Every row gives one point. The last column is the point's height on a tilted bowl or saddle (a function of degree 2), plus a little noise. Along how many of its main directions does it bend up, bend down or stay straight?
In the rows, 128 means zero.

Points (12 x 3):
[[ 74 162  93]
 [202 137  69]
 [116  87 175]
 [ 42 133 109]
 [136 118 145]
 [154  88 160]
 [148 135 121]
 [133 139 125]
 [116 123 146]
 [ 69 174  75]
 [125  83 175]
 [150 159  89]]
Directions: 0 up, 2 down, 0 straight

Points (10 x 3):
[[149 174 109]
 [172 138  74]
 [120 134 106]
 [118 120 109]
 [116  59 168]
 [215 104  96]
 [176 143  78]
 [149  84  96]
 [101 119 137]
 [ 81 123 179]]
Directions: 2 up, 0 down, 0 straight

Points (18 x 4):
[[142  67  90 204]
 [160 124 179 152]
 [176 150  78 165]
 [105 105 217 151]
 [ 59  92  98 185]
 [136  94 168 161]
 [ 66 121 157 141]
 [140 136 132 147]
 [ 57 175 149 146]
 [139 148 166 137]
 [155 107 161 158]
 [124 119 134 151]
 [138 138 196 143]
 [127 115 105 163]
 [181  98 114 176]
 [134 141  79 171]
 [ 87 202 115 168]
 [141 116 118 159]]
Directions: 2 up, 0 down, 1 straight

Points (26 x 5):
[[135 159 173 145 137]
 [165 187 103 201 170]
 [120 156 130  98 115]
 [150 121 109 141 133]
 [ 85 134 116 114 118]
 [ 92 121 176 134 135]
 [ 95 116 148 139 130]
 [122 188  70 170 143]
 [122 131  77  99 123]
 [ 83 150 133 175 140]
 [ 97 167 145 139 125]
 [100 163 148 115 120]
 [ 99  81  98 128 142]
 [144  90 207 249 249]
 [103 106 157  75 127]
 [187 138 116 113 142]
 [ 74 110 130  99 126]
 [144  89 184 135 153]
 [141  75 132 137 148]
 [120 135 109 129 121]
 [145  97  69 137 150]
 [153 102 109  52 140]
 [110 131 129 143 125]
 [113 178 184 165 151]
 [128 139 154 177 146]
 [181 163 200 129 165]]
Directions: 4 up, 0 down, 0 straight

Points (41 x 7):
[[101 160 161  85 121  94 135]
 [109 140 107 161 156  75  85]
 [ 97 157 102 163  67 163 143]
 [ 67 113 249 142 101 115  69]
 [123 113 154  61 140  68 154]
 [153 156 161  94 131  48 115]
 [ 95 118 132 140  78 124 128]
 [162  89 208 139 110 164  70]
 [158 167 140 145 158 114  80]
 [ 78 146 148 116 169 169  93]
 [132 121  71 165 144 129 125]
 [175 177 140  68 139 145 104]
 [107 122 126 203 186 105  81]
 [142 112  95  76 167 133 150]
 [114  88  82 106 104 117 143]
 [105  42  92 108 145 142 139]
 [102 172 165 150  86 157  76]
 [189 164  82 145 155 144 133]
 [137 149 164 154 135 126  81]
 [135 123 153  73  72  96 136]
 [105 117 101 188 109 104  99]
 [ 95 139 121 165 169 104  92]
 [139  67 125 118 125 157 150]
 [ 60 134 166 147  94  98 120]
 [ 82 112 189 162 122 111  95]
 [115 103 112 121  89 106 135]
 [198 201 120 155 121 100  64]
 [ 86 178  93 141 153 149  66]
 [114 134  99 111 191 147 123]
 [230 139 105 128  71 135 197]
 [127 164 176  84 140 142  87]
 [ 82 136 156 191 137 173  83]
 [ 89 164 158 135 186  72 111]
 [103 163 177 161 143 102  69]
 [ 61 100 132 135 137 124 126]
 [146 166 110 160  66  87 134]
 [101  90 124 164  96 160 131]
 [ 91 120 188  96 197 146 150]
 [113 193 169  88 187 136  71]
 [116 123  93 148 164  96 107]
 [179 205 123 133 117  76  75]]
Directions: 2 up, 3 down, 1 straight

Points (46 x 7):
[[190  70 148 115  96 142 145]
 [164 176 103 176 207 106 147]
 [179  70 155 137 115  49 123]
 [118 101 131 151 187  94 150]
 [156 175 124 145  98 207 173]
 [ 98  93 131 130 153 117 150]
 [115  80 150 141 105 200 193]
 [ 86 134  75 131  91 122 123]
 [168 131 184  81 149 104 145]
 [145  73 181 163 131 157 163]
 [155 155 228  85 126 175 192]
 [166 143 168 164 123 169 136]
 [ 72  87 118 146 139 106 147]
 [ 99 205 135 144 194  61 117]
 [119 124  98 156 153 129 134]
 [ 79 119 186  92 126 123 165]
 [ 86 124 154 127 125 166 158]
 [105 113 153 136 149 140 144]
 [204 103 195 148 108 158 139]
 [ 56  85  80 121 155 126 178]
 [ 93 132 148 127 159 208 190]
 [160 134 131 130 128 107 114]
 [ 73 102 126 134 189 136 177]
 [ 51 133 104  69 152 194 239]
 [152 127 153 132  98 142 129]
 [210 152 114 112 100 166 157]
 [130  93 123 110 119 215 213]
 [130  86 117  73  93 134 160]
 [131 130 126  98 101 118 125]
 [ 72 154 182  93 127 120 153]
 [163 180 128 139 110  91 111]
 [130 148 124 148 150 133 124]
 [169 133  68 188  96  87 138]
 [ 97 153 103 171 166  94 116]
 [126 109  85 161 214 141 190]
 [163  69 144  76 103  87 134]
 [115 106 177 145 175 112 150]
 [162 143 154 111 142 209 180]
 [145 138 105 125 112 132 125]
 [139 134  95 121  98 104 111]
 [122 158 122 145  89 138 124]
 [135 118 166 146 130  90 116]
 [161 140 146 109 172 168 162]
 [192 148 110 105 124  28 101]
 [151 216 110 101 209 103 157]
 [101 180 129 175 134  69  99]]
Directions: 4 up, 0 down, 2 straight
